Each row is a point. Two turns around zero, p and q, are shown by what they do to some points. Write where each new point lands after one turn and then the other. Backwards means that the second turn is done in reverse. Each puzzle has new turns, and all numbers are rounded.
(in the rows, 128 means zero)

Turn p:
[ 97 170] => [ 81 104]
[117  89] => [165 111]
[170 125] => [138 169]
Turn q:
[160 158] => [168 147]
[93 63] => [75 77]
[140 144] => [144 140]
[119 147] => [125 149]
Where do these land?
p, then q: [103  73] => [166  81]
q, then p: [148 139] => [127 151]
p, then q: [133 172] => [ 91 152]

Turn p:
[149 140  62 142] => [180 153  88 113]
[115 156 170  87] => [ 77  98 137  98]
[134 146 147 121] => [114 125 140 108]
[145 119 172 106] => [114  95 166 120]
[103 104 166 173] => [104 155 165 173]
[121 102  51 139] => [179 142  72 157]
Turn q:
[128 132 171 144] => [142  86 140 123]
[172 104  94 139] => [156 155  82 142]
[170 154 127 124] => [169 143 141 147]
[ 33 157 120 133] => [ 38 112 167 138]
[137  92 129 101] => [135 142 108  90]
Where do these land?
q, then p: [153 109 111 138] => [155 141 111 114]
p, then q backwards: [141 117 165  89] => [ 96 137 172 141]
p, then q: [164 113 138 151] => [167 107 139 122]
q, then p: [154 109 112  97] => [134 123 113  84]
p, then q: [163 217 135 137] => [131 176 200  85]
q, then p: [ 48 120 124 139] => [ 76 125  96 182]
q, then p backwards: [ 74 110 111 146] => [ 79 145 151 102]

Turn p:
[ 96 114  81 156 162  63] => [109 171 103 191 126  75]
[ 93 200  90 167 159 119] => [137 214 125 168 152 155]
[111 106 138  89  88 153] => [ 96 104 141  91  92 142]
[ 87 104 176 125 138 159] => [ 98  97 186 139 131 144]
[163 104 124 149 143 105] => [146 107 101 145 146  98]
[162 113 136 114  89 178] => [124  85 112  79 129 161]
[117 148 167 123  88 115] => [152 119 149 131  82 153]
[195 134 112 100 157 133] => [162 128 108  79 167  96]
Turn q:
[ 98  95  82 105 141 100] => [160 105 126 136 159  73]
[ 82 132 153 127 136 169] => [ 95 101  97  88 118 126]
[150  83 178 170  88 188] => [137  88 142 100  51 186]
[156  94 129 139 137 141] => [143  99 152 136 124 152]
[157 105  94 185 111 129] => [169 112 119 179 101 154]
[121 135 166 121  85 133] => [122 152 133  94  87 128]
[116 176  82  86 157  99] => [124 165 107 138 200  98]
[ 90 154 131 116 177  84] => [ 79 134 123 147 164  78]
[181 179 136 103 122 108] => [120 195 153 134 152 156]
Where do these land?
p, then q: [189  96 133 106 186 144] => [113 108 190 150 180  94]
p, then q backwards: [116  99 168  95 121 158] => [130  86 173 115 150 142]
p, then q: [115 160  80 132 136 141] => [109 148  85 126 160 136]
p, then q: [ 84 132 117 152 102  69] => [144 159  87 158  74 135]
p, then q: [ 92 129 115 160  71 159] => [150  99  68  95 109 144]
q, then p: [151 119 168  98 100  75] => [184 125 170 133  89 146]
q, then p: [147 161 116 153 181 150] => [ 82 138 135 152 177 146]

Turn p:
[115 150 147 131 151 137 152 128 156] => [123 132 136 137 165 161 139 125 144]
[133 132 162 166 168 150 135 165 117] => [140 153 183 141 155 146 125 158 109]
[137  97  88 122 127 164 117  81 118] => [144  76 112 146  89 140 100 114 113]
[103  93 126  80 113  91 125 130 119] => [ 91 111 114  86 120  94 107 129 152]
[148 101 132  64 100  76 122 113 117] => [121 114 108  57 106  88 122  99 151]
[107 135 124 133  78 163 109  99 127] => [ 96 127  97 149  90 148 134 110  99]
[140 166 157 153 153 121 141 138 116] => [148 160 147 131 171 134 139 124 109]
[137 118 111 124  90 161  87 109 166] => [121 126 113 153  62 150 137 107 144]
[139 155 120 144 146 140 162 172 119] => [156 146 129 129 159 142 144 176 120]
[115 124 104  94 131  86  97 122 118] => [123 132 102 116 122  85  94 114 155]
[133 138 138 197 152 120 163 150 135] => [144 130 167 163 172 121 168 153 113]
Turn q:
[117 152 105  84 118  98 158 106 119] => [125 158 114 101 156 113 156 106  89]
[132 120 113 142 107 156 162 158 173] => [116 138 132 134 143 134 161 182 163]
[123 118 153 144 139 150 157 123 118] => [ 97 115 158 143 126 135 138 120 137]
[114 135 119 149 140 146  49 178 145] => [163 123 124 136  98 123  60 185 137]
[106 127 177 117 141 142 114 142 102] => [125 109 175 122  96 110 111 119 116]
[133 156 146 146  86  31 165 141 141] => [130 190  82 148  79  94 189 102 127]
[180 119  96 118 123 120 164 144 129] => [161 141 123 150 167 144 171 126 139]
[129 109 100 136  93 147 142  97 108] => [113 114 113 111 138 180 150 127 116]
[131 131 122 150 157 127 159 139 118] => [112 137 141 171 142 129 133 126 124]
[132 153 156 147 135 147  97 102 122] => [116 133 139 116 109 142  84 104 148]
[131 110 118  79 150 140  87 112 134] => [156  93 125  94 158 111  97 123 121]
[106 107 130 123 146 133  82  93 126] => [120  87 109 108 125 124  85 117 118]
Where do these land?
q, then p backwards: [136 133 143 110 124 103  79 143 128] => [168 122 101 111 134 120 103 123 106]
p, then q: [171 136 132 130  85 122 112 125 146] => [118 157 122 104 139 148 173 112 133]
p, then q: [ 98 105 107 140 169 107 173 109 101] => [146  72 119 176 128  99 109 122 115]
q, then p: [153 147 167 118 143 148 100 123 159] => [122 145 139 123 112 132 137  85 176]
q, then p: [114 162 162 144  92 137  87 123 152] => [103 161  86 116  90 138 141 116 157]
q, then p: [139 153 158 112 122 136 117 114 150] => [120 138 115 114 127 137 131  95 161]
q, then p backwards: [161 134 153 162 118 145  91 134 125] => [145 116 114 102 151 155  95 128 161]
q, then p: [ 94 109  50 137 167 116 177 146 128] => [148 130 151 165 181  96  96 191  98]
p, then q: [ 86  93 108 111 151 151 166 162 115] => [157  92 148 147 113 100 114 186 118]
q, then p: [105 149  77 113 148 141 166 147  80] => [143 155 149 126 170 134  92 149  69]
q, then p: [136  95 116 124 108 127 122  85 121] => [131  79 117 126 112 144 104 136 132]
q, then p backwards: [144 120 162 135 108 103 147 125 131] => [146 126 129 133  98 112 115 118 162]

Turn p:
[144 131 140 126 179 128 149 164 119 193  98 153] => [144 140 137 115 156  99 121 181  90 186 111 148]
[142 136 168 169  95 127 155 122 139 104 128 151] => [163 108 165 156 113 133 143  95 142 134 132 160]
[ 76 142 116 127 104 127  79 128 120 142 141 146] => [106 123 119  91 112 164  78 124 130 113 141 146]
[162 144 114 114 129 140 128 135 107 104 152 145] => [146 103 133 144 116 141 136 145 103 109 133  97]
[152 117 112 119 124  96 137 127 154 101 152  93] => [115 134 104 160 110 120 162 128 155 125 153 103]
[138 126 124 103 162 120 128 103 135 114 150 137] => [132 113 101 127 155 140 151 128 119 130 147 104]
[102 138 121 130 116 148 143 114 176 107 127 101] => [ 99 149 131 116 112 141 169  89 137 121 125 135]
[119 109 127 171 100 138 144 128 131 120 106 151] => [141 115 137 136 112 115 127 109 133 114 103 177]
[117  96 140 120  96 143 105 140 110 170 137 129] => [126 122 122 115 113 135  78 133 150 148  89 122]
[117 126 131 120 159 141  81 129 137 103 107 103] => [121 150 132  90 154 135 141 146 154  93 133 116]
[148 130 124 103 107 123 118 124 109 117 104 135] => [148 120 132 117 116 101 113 123 124 111 135 103]
[116 134 125 108 143 120 146 130 118  96 142 116] => [ 99 110 135 139 142 125 144 125 122 117 145 108]
[131 133 122 155 151 113 149 120 109 194 120 105] => [124 176 116 158 152 115 100 140 105 164 116 147]
Turn q:
[114 128 138 164 151 129  83 128 106 143 110 126] => [134 106 152 145 150 115 103 119  97 111 118 161]
[139 135 158 165  94 132 138 160 110  95 162 148] => [165 103 112 143 105 105 155 135 108 134 182 124]
[153 109 139 120 156  89 138 124 150 120 148 123] => [124 110 132  98 115 103 103 126 166 143 129 112]
[112 112 114 121 106  99 143  93 118 150 153 112] => [ 80 138 114 133 144 118 128 106 133 165 137 119]
[148 122 127  99 154 140 148 110 108 153 114 150] => [130 152 133  85 150 138 140 110 148 120 123 150]
[130 123 113 109 144 148 158  96 167 128 115 113] => [124 139 124 118 129 145 145 129 161 144  76 113]
[109 153 139 131  94 133 108 137 150 105 123 108] => [130 128 124 162  98 132 128 134  97 119 118  97]
[136 116 122 146 121 101 131 121  98 122  94 160] => [117 123 100 104 122 116 123 131 108 124 134 176]
[ 89 111 124 103 139 131 148 166 122 104 148 103] => [108 101 146 118 138 159 139 163 126 133 150  89]
[145 160 157 132 120 143 103 116 114 160 101 103] => [151 166 155 134 132 114 117 101  88 124 107 132]
[156 148 132 106  98 156 119 101 114 105 119 127] => [158 156  89 122 130 137 136 105 107 117 118 108]
[119  97  88 131 123 123 144 137 141 144 138 101] => [105 131 129 144 141 149 116 153 149 169 129 128]
[139 161  91 158 155 145 142 153 124 145 141 153] => [146 144 137 149 153 108 147 166 158 105 140 158]
[103 117 150 108 139 122  89 152 169 117 125 164] => [121  94 146 136  84 154 111 115 144  83 130 127]
Where do these land?
p, then q: [122 136 125 104 140 141 138 139 138 148 137 131] => [114 147 149 123 144 144 134 129 115 133 135 130]
p, then q backwards: [112 134 150 110  55 135 128 100 132 113 133 138] => [138  98 184 102 126 119  95 110 158 135 142 144]
p, then q: [131 136 153 129 148 141 135 147 148 144 114 138] => [130 150 158 103 118 130 140 120 135 124 140 137]
p, then q backwards: [111 128  81 111 138 112 121 135 148 136 138 149] => [120 118 117 125 100 100 143 130 108  95 111 148]
q, then p backwards: [224 133 147 119 136 123 127 106 112 138 121 130] => [145 123 145 124 106 119  94  86 145 170  62 138]
p, then q: [108 144  77 106 104 128 117 145 119 135 152 119] => [108 125 110 164 141 158 129 136  87 125 146 110]
q, then p: [107 119 144 159 105 101 142 146 138 144 143 122] => [119 118 127 148 119 139  92 119 145 160 123 154]
q, then p: [130  96 134 134 119 138 137 112 130 121 128 109] => [134 146 110 122 134 120 115 129 119 142 101 125]
q, then p backwards: [107 101 149 111 142 118  97 140  70 123 119 131] => [ 84 165 127 112 142 130 121 109 101 114 127 168]
p, then q: [111 140 125 109 150 117 112 124 147 128 153 107] => [119 131 147 149 152 142 149 139 142 125 126 102]
q, then p: [108 131  97 189 142 138 117 142 149 145 145 138] => [149 113 129 141 128 130 143 153 149 139 124 195]
q, then p: [165 117 134 148 133 136 139 122 130  64 127 116] => [137 141  93 140 102  85 129 162 131 126 113  99]
q, then p backwards: [121 135 131 108 143 128 144 108 102 122 149 132] => [115 123 133 101 152 128 126 109 137 108 116 119]
p, then q backwards: [135 142 146 156 138 135 137 127 127 131  31 131] => [171 174 156 156 168 126 138 125  96 174 106 134]

Turn p:
[134 139 131 151  98 119 105 134 133 130 144 145 132 124] => [145 165 138 140 120 133 135 132 125 120 148 142 121 138]
[129 143 103 144 140 145 144 119 148 147 113 135 124 139] => [119 118 142 151 166 126 129 126 146 135 119 129 125 144]
[139  75 129 138 132 125 107 105 134 108 148 137 151 142] => [124 143 152  77 113 123 119  89 127 120 129 140 123 143]
[ 79 136 123 124 149 138 178 143 127 116 150 132 119 105] => [114 128 102 133 140 120 157 145 134 112  72 129 161 111]
[116 144 116 130 116 133 103 133 127 133 109 101 144 138] => [150 130 127 128 132 132 103 147 142 152 142 120 140 141]
[ 93  99 123 101 109 132 136  86 134 156 143 142 118 162] => [112 120 120 118 103 130 123 117 163 149  89 165  91 146]
[116 137 117 141 225 131 130 142 110 124 127 137 110 115] => [144  81 132 129 174 133 114 123  93  79  86 122 154 118]
[136 144 167  99 103 103 120 123 177 108 144 125 129  98] => [147 153  98 129 100 120 155 113 160 105 154  99 107 100]
[133 140 121 116 134 113 127 142 109 189 109 124 146 109] => [146  90 149 169 108 159 131 131 130 146 133 130 146 124]
[140 141 114  82 119 112 110 146 114 123  90 141 149 197] => [121  99 162 130 103  88  70 166 146 140 151 134 107 118]
[136 125 168 149 140 127 116 143 168 135 127 126 138 159] => [126 142 155 108 143 159 119 136 155 102 141 109 104 116]
[112 113 126 118 133 125 173 135 126 126 120 139 143 108] => [103 116 134 132 112 118 156 129 134 128 100 114 153 124]
[125 126 144 152 103 127 110  70 109 112 143 141 143 137] => [140 176 135 119 112 122 113 100 108 149 109 127  97 147]
[152 128 111 129 112 125 101 135 121 121 135 112 131 126] => [140 136 124 123 126 123 116 121 119 138 165 141 139 130]
[151 143 136 105 120 153 104 146 106 124 123 129 137 104] => [160 116 131 124 124 116 146 142 102 148 155 126 129 107]
[148 131 124 148 118 134 207 133 114 114 148  95  79 109] => [ 56 143  79 150 157 139 154 119 100 137 125 127 149 104]
[138 114 122 147 125 133 106 140 118 110 105 114  84 104] => [126 118  97 118 141 135 135 137  92 117 159 122 132 160]
Turn q:
[114 116 123 115 137 100 124 142 135 127 101 151 138 127] => [113 129 112 124 119 118 160 130 116 132 116 149 125 151]
[ 96 101 124  99 118 152 159 122 145 174 153  88 138  99] => [141 123 116 124 120 159 116 190 176 156 125 147 118  97]
[133 120 141 123 165 125 144  81 104 106 139 112 132 146] => [134 130 122 133 121 125 143 113 131 165 170  87 147 115]
[117 150 135 130  96 126 101 160 158 119  81 138 111 155] => [105 117 143 102 154 113 111 124 115 105 107 154 140 183]
[111 136 131 167 123 129 119 149 116 136  94 153 106 142] => [112 118 160 126 142 106 147 101 143 105 103 141 137 145]
[108  98 157 102 127 158 131 128 122 140 184  96 163 121] => [149 123 110 163 113 127  98 179 144 152 151 141 150  89]
[147  97 137 112 139 155 161 149 146 151 145  89 139 110] => [154 132 140 121 120 157 119 177 122 157 111 134 140  90]
[154 148 125 123 161 118  95 102 113 129 144 131 102 130] => [119 163 133 134 120 128 112  80 120 146 149 118 114 122]
[136 150 100 144 156 102 128 102 111 109 156 111 143 155] => [139 150 112 163 154 145 143 102 123 137 158  90 126 135]
[136 137 135 127 134 111 131 118 101 106 145  97 121  98] => [164 135 103 117 140 118 123 107 127 140 141 118 120 100]
[146 106 142 132 118 126 140 119 134 170 135 106 164 101] => [154 116 112 133  97 173 125 138 140 133 113 144 144 103]
[156 153 134 137 130 121 127  71 122 109 138 128 112 124] => [133 121 126 114 119 141 114  85 124 128 166  92 114 123]
[111 125 113 147 121 150 102 149 157 101 109 156 124 119] => [ 87 121 138 117 150 114 134 136 106  89 128 152 126 125]
[127 100 114 139  93 100 135 160 136 131 114 167 107 152] => [106  93 136 142 131 111 141 129 113 122  74 129 105 158]
[137 137 102 122 103 139 118 143 107 124  90 155 125 140] => [105 142 126 114 122 108 129 124 130  93  94 110 132 152]
[120 172 136 129 126 136 131 154 142 115 119 171 123 129] => [132 136 159 121 126 104 134 132 113  89 140 143 111 160]
Where do these land?
q, then p: [112  81  96 113 124 106 159 100 105 150 118 162 138 108] => [ 77 125  94 147 132 129 159 145 164 144 133 129 150 164]
q, then p backwards: [152 140 143 100 144 167 114 146 121 109 142 158 151 124] => [139 139 134 136 108  92 118 155  97  89 132 149 141 130]
p, then q: [141 153 100 100  94 142 112  98  88 102  96 117 157 110] => [156 133 105 167 112 166 115  88 152 145  83 133 122 144]
q, then p backwards: [115 117 147 110 147 120 122 111 119 117 141 133 156 140] => [140 137 110 114  95 117 129 139 119 126 118 114 124 105]
p, then q: [132 119 152 118 104 155 113 153 127 118 129  94 101  97] => [143 163 126 142 127 133 124 171 136 128 108 102  99 110]
q, then p: [130 128 104 156 161 101 160 118 133 138 114 106  93 101] => [110  85 107 143 152 136 162 106 130 142 108 113 104 107]
q, then p: [160 156 130 150 135 124 164 120 147 164 142 110 119 144] => [127 127 135 103 162 153 142 127 117 155 147 115  88 105]
q, then p backwards: [ 96 120 109 123 116  93 121 165 139 139 128 128 136 122] => [ 98 139 109 130 121 151 133 119 128 142 142 148  87 130]
q, then p backwards: [166 124 124 121 130 134 123 124 130 107 120 118 126 162] => [133 125 132 156 139 123 137 119 102 110 104 108 141 119]
q, then p: [143 145 126 149 107 120 149 113 144 107 153 114 102 137] => [129 107 109  92 144 153 117 105 105 127 137 135 118 120]
q, then p backwards: [ 93 149  99  99 104 142 113 128  92 133 127 121  99 158] => [104 146 105 137 115 123 142 104 172  96 106 123 131 166]
q, then p: [133 115 163 144 115 143 142 129 154 110 116 110 148 138] => [129 119 161  88 105 130 137 123 118 137 131 134 147 112]
q, then p: [ 96  94 170 104 129 123 113 144 154 115 109 162 119 102] => [111 121 142 141  63 116 146 144 128 101 111 162 125 143]
q, then p: [116 129 115 155 135 133 140 111 133 103 125 141 159 135] => [105 147 122 106 139 123 132 120 125 129 106 128 160 112]
q, then p: [161 142 154 162 162 116 104 167 113 167 139 156 140 151] => [124 179 167 150 127 135 125 125  93 147 116  87  87 139]
p, then q: [101 134 114 146 141 129  99 123 149 169 147 118 105 119] => [ 90 140 166 128 121 143 133 134  97 111 134 101 139 123]

Turn p:
[ 93 201  84 133 127 150 148 161 134 101  49 153 110 133] => [148  71 178 118 153 127  85  75 183 112  84 126 123 168]
[ 74 172 108 165  96 130 110 153 182 150  99 145 116 122] => [110  58 156 136 176 118 117 121 178 152 113 150 106 108]
[154  86 132 117 162 118 126  69 115 174 109  68 113 120] => [126 146  54 155 118 173 161 120 108 121 168 139 109 167]
[136 112 162  72 162 152 130 116 151 129 136  74  94  85] => [151 178  68 188 153 135 112 101 115 114 135 150 143 120]
[167  78 109 102 113  85  80 177 106 127 150 141 144 157] => [ 71 136 109  98  91 156 130 154 111 127 107  76 170  90]
[172 104 139 138 110 151  99  85 119 102 139  55 113 109] => [147 160 104 143 119 172 170 124 119  66 162 159 126  96]
[146 111 147 117  72 120 169 139  99 151 147 183 128 133] => [ 95 130 157 105  80  82 137 102  98 164 144 134 155 122]
[ 95  73 107 159 118 156 135 152 125 115 147 167 137 181] => [120 136 171 133  64 127 131 160 164 168 107 105 105 108]
[119 179  89 146 130  97 185 139 163 112 148 167 112 138] => [142  80 168 120 138  95 110 124  86 143  66 138  97 138]
[135 115 132  84 148 140  86  64  82 144 177  97 126 101] => [119 192  64 135 132 108 181 154 127  87 138 147 144 150]
[113 116 196 118 148 111 104  83  97 120 138  54 103 143] => [161 163  64 148 140 118 163 118 127  89 185  89  97 112]
[ 98 166 112 127 110 112 164 132 182  97  86 192 182 126] => [149  49 177 120 128  94  59 156 133 141 121 144 146 150]
[123 108 143 135 150 118 142 128  87 135 149  75 146  72] => [100 190 116 133 150 136 113 133 102  99 168 136  97 141]
[112 180 126 187 151 133 130 152 168 104  77 214 112 114] => [154  65 222 147 182 128 120 126 145 162 105 111 145 157]
[183 120 134 122 124 147 112 171 111 162 169 135 183 184] => [127 164 114  43 101 153 132 151 123 177 119 120 156  96]
Turn q:
[ 87 146  89 127 133  94 190 127 139 143 123 203 144 164] => [151 111 175 140  96 161 152 159 121 169 144 202 172 123]
[103 155 137 150 128 129 141 129  97 179 137 177 186 141] => [142  55 156 144 132 124 108 138 107 115 149 166 172 121]
[ 89  87 108 124 123 121  76 110 130 105 125 127 133 162] => [116 160 150 122  83 125 115  89 112  97  99 150 118 109]
[120 101 160 168  80 125 106 125 123  67 111 118 112 113] => [ 84 173 124 151 135 127 101 101 125 109 165 136  73 137]
[197 178 163  77 133 177 111 127 143 103 216  79  93 131] => [185 127  97  55 147  83 120 114 196 145 151  45  93 111]
[131 113 136 117 140 115 169 120 172 178 108 208 194 119] => [132  70 150 160 109 197 163 120 136 123 153 144 202 148]
[122 137  84 125  89 159 152 135 152 162  75 134 144 123] => [115 116  96 193  90 137 125 151 128 158 121 127 163 113]
[119 136 158 107 113 112 134 112 121 191  89 197 117 116] => [ 92  52 148 155 111 134 154 131 155 140 120 159 139 168]
[154 119  73 151 126  75 105 124  95  97  91 120 141 125] => [122 191 121 144 147 129  92 140 128 107  90 169 152 161]
[145 163 175  83 161 148 134 187 139 128 150  95 123 152] => [202 103 118 116 139 114 163 151 141 111 131  82  84 118]
[179 127 113  86 137 160 151 200 120 151 212  84  95 106] => [164 139  98  99 184  67 190 152 167 133 133  70 143  73]
[ 66 106 112 134 142 113 116  80  99  70  93 120 141  96] => [ 86 159 163 134 141 181  78 111 101 131  86 153  98 111]
[187 134 147 129 175 194 128 151 127 127 164 109  81 139] => [134 125  98  61 129 101 147 178 146 109 149  61 113 119]
[ 91 126 122 182 133  96  70 105 150  89 121  79  99 100] => [ 99 191 154 128 133 110  92  91  71 140 109 102  93 161]
[130  93 141 159 108 103 136  86 114 130 104  69 116 135] => [ 97 146  70 118 143 131 118  94  87 135 115 154 105 147]
Where do these land?
q, then p: [160 138 174 111 151 128 141  97 197 129 113 145  97  84] => [165 143  71 129  91 135 130 106 156 163 123 160  76 100]
q, then p backwards: [146  70 147 170 157 186 128 135  74 131 164  91 144 156] => [151 160 142 105  85  60  99 130 111 108 163  65 162 122]
q, then p: [183 138 116 120 130 135 167  92 119 140 109 154  96 173] => [ 99 102 117 113  91 121  94 133 146 167  76 148 155 107]
p, then q: [ 84 161  54 188 138 138  99  76 112 133 139 167 175  94] => [167 130 162 138  84 152 220 165 123  97 166 148  72 132]
q, then p: [103 122 222 115  97  89 112 114  93 114  86 122  63 142] => [138  92 132 204  92  96 185  84 132 155  85  80 104 133]
q, then p backwards: [127 152 134 177  74  88 141 174 113 141 148  77 144 168] => [117 155 191  97 136 127 176  70 156 134 159 109 119  93]
q, then p backwards: [192 144 156 154 157 191  86 116 133 114 106  99 124 160] => [106 120 120  85 152  74 131 118  86 100 108  91 181 172]
q, then p backwards: [151  98  83 147 174  78 105 140 168  89 108 146 148  83] => [173 108 116 128 190 163 105 151  74  97 124 149 119  80]
q, then p backwards: [ 94 148 153  88 112  55 122 148  73  99 164  69 151 152] => [111 219 137 146 141 170 177 125 168 114 158  81  92 117]
p, then q: [125 133 106 105  70 152 166 115 170  82 122 158 117 125] => [ 82 135 135 160 133 147 118  87 153  89 164 158 133 172]
p, then q backwards: [148 138  80  83 133 118 176 160 137 166 114 131 105  59] => [107 106 116 167 102  74 103  61 100 147  89 111 147 103]
q, then p: [103 130 117 161 130 158  74 143 156 160 169 180 101 107] => [117 131 100 120 133  80 105 143 106 113 198 106  96  84]
p, then q: [130 136 138  71 104  97 131 114 104 131 107 148 183 132] => [171 156 143 142 124 117 125  77 146 101 102 160 144 100]
p, then q: [ 68  72 100 113 125 126 123 134 130 147 144  91 134 138] => [106 166 158 166  99  82 136 134 106 172 129 115 124 127]
p, then q backwards: [105 139 140 115 170 179 151 161 141 144 128 141 139 145] => [140 181  95 103 112 101 127 104 135  96 136 108 118 117]
